Each wall is flat, endless, passes through zero and stands at right angles to its row. A trip goes straight from one point to another. List the walls that it crosses, first one first.

Walls:
(1): 69 -234 -139
(2): 131 -146 245
(3): -36 165 -101
(4): 69 53 -33
(5): -213 60 -109
Trips:
161 231 106 to -457 89 96 => 2, 5, 4
-51 -27 -80 to -65 -47 -175 => none

Walls:
(1): 273 182 -102 -90 337 119 -146 56 -29 -104 -48 106 98 131
(2): 124 137 -89 -106 279 20 61 223 372 -22 12 -288 5 -36
(3): 190 72 30 -82 76 -49 234 189 207 1 260 -68 -210 52
(4): 247 25 -123 181 181 -210 -62 42 -167 -118 216 -43 85 -29
(5): 15 -78 -37 -51 -192 -89 9 146 -153 -98 126 259 89 -77
(6): 138 -13 -234 106 -110 -208 -61 -140 67 -136 7 -197 -51 -166
(7): -52 111 -2 -33 59 330 -264 -101 15 88 41 -98 -134 186
(8): -243 -19 -129 -42 131 52 -267 165 -137 13 -189 188 -51 -40
(9): -219 0 100 -187 71 -56 -194 -39 -195 143 187 222 -17 -151
(10): 54 139 -62 -36 -64 161 -123 -173 301 -58 -143 -14 74 110
(11): -189 -169 35 -94 -102 -51 -109 -102 -235 142 129 -6 -120 54
(12): 85 360 252 59 236 101 48 60 109 -176 -33 -447 117 -92
Trips:
254 -204 98 -47 -217 97 54 -58 192 41 -215 0 -241 78 to 169 13 -12 -4 98 170 229 -158 118 232 136 -87 -89 123 => 2, 6, 12, 1
-7 277 -101 -108 113 231 -193 124 -167 64 35 -81 94 -86 to -58 166 208 -84 66 29 20 -61 97 -108 156 15 -84 3 => 3, 4, 8
-137 40 -43 -31 17 -302 -104 -179 236 -159 66 -277 142 52 to 167 -48 -169 114 13 -89 -25 -112 3 -48 22 -86 3 36 => 3, 1, 12
